Each point is reached from the start by the listed moves, each made 0, 1 or 2 times, or once backwards (-1), plus a little noise. Is the number of moves made odd or even? Then give how often each move was made.

Moves:
(1): [-17 -16]
(2): [ 16 -15]
Start: [3 2]
Points:
[  3 -60] => even (2, 2)
[21 18] => odd (-1, 0)
[-14 -43] => odd (2, 1)
[ 38 -29] => even (0, 2)

Moves:
(1): [-6  0  4  9 -5 -1 -5 -2  8 -1  5  1 -5  0]
(2): [ 2 -6  8  7  9  4 -2 -1  1  9  7  5 -1  2]
(3): [ -2  -9  -3 -10   0   2   6  -4   3   6   2   5   4   5]
(4): [-5 -4  0 -2 -4 -2  2 -7 -3  2  3 -6  3 -1]
(5): [ 0 -1  6 -1  1 -7  2  1  0  2  5 -4  0  4]
(6): [-6 10 -2  7  6  8 -6  2 -3 -3 -5  7 -4  4]
(7): [-9 -9 -3  7  7  0  9 -3  5  3 -7  3 -1  9]
(8): [ 4 -7  2  3 -1 -3 -5 -2  3  0  9 13  4  3]
(9): [  6   6  -4   5   2  -2  -3  -3   6   8  -1   5 -11  -1]
(10): [ -1   0  -1   3  -4   3  -7 -10   2   1   4   1   9  -2]
(11): [  3  -5 -13   4   2  -8  -8  -1   2  -3   7  -6   3   4]
Start: [ -6   2   8  -7   1 -13  -3   3  -5   2  -5   7   5  -1]
Points:
[-37 -16  30  18   3 -24  21  -4   2   8  -7  10  -9  14] => even (1, 0, -1, 2, 1, 0, 2, 1, 0, -1, -1)
[  0   7 -11  42  18  -9 -58 -20   5  20  33  34 -13   4] => even (1, 2, 0, 2, -1, 2, -1, 1, 2, 0, 2)
[ 20  32 -21   5  14 -26 -43  -8  -1  10   9  -3   4   4] => odd (-1, 0, 0, -1, 2, 1, -1, -1, 2, 2, 2)
[-38 -56  33  20   3  -7  18 -30  24  36  13  33   5  13] => odd (2, 2, 1, 2, -1, -1, 2, 1, 0, 0, -1)
[ -5 -40  32  22  23 -14  12 -12  20  39   9  53  -2  18] => odd (0, 2, 0, 0, 0, -1, 2, 2, 1, 0, -1)
[-32 -60  22   9  24 -28  21  -5  30  27  17   3   9  38] => odd (2, 2, 2, -1, 2, -1, 2, -1, -1, 0, 1)
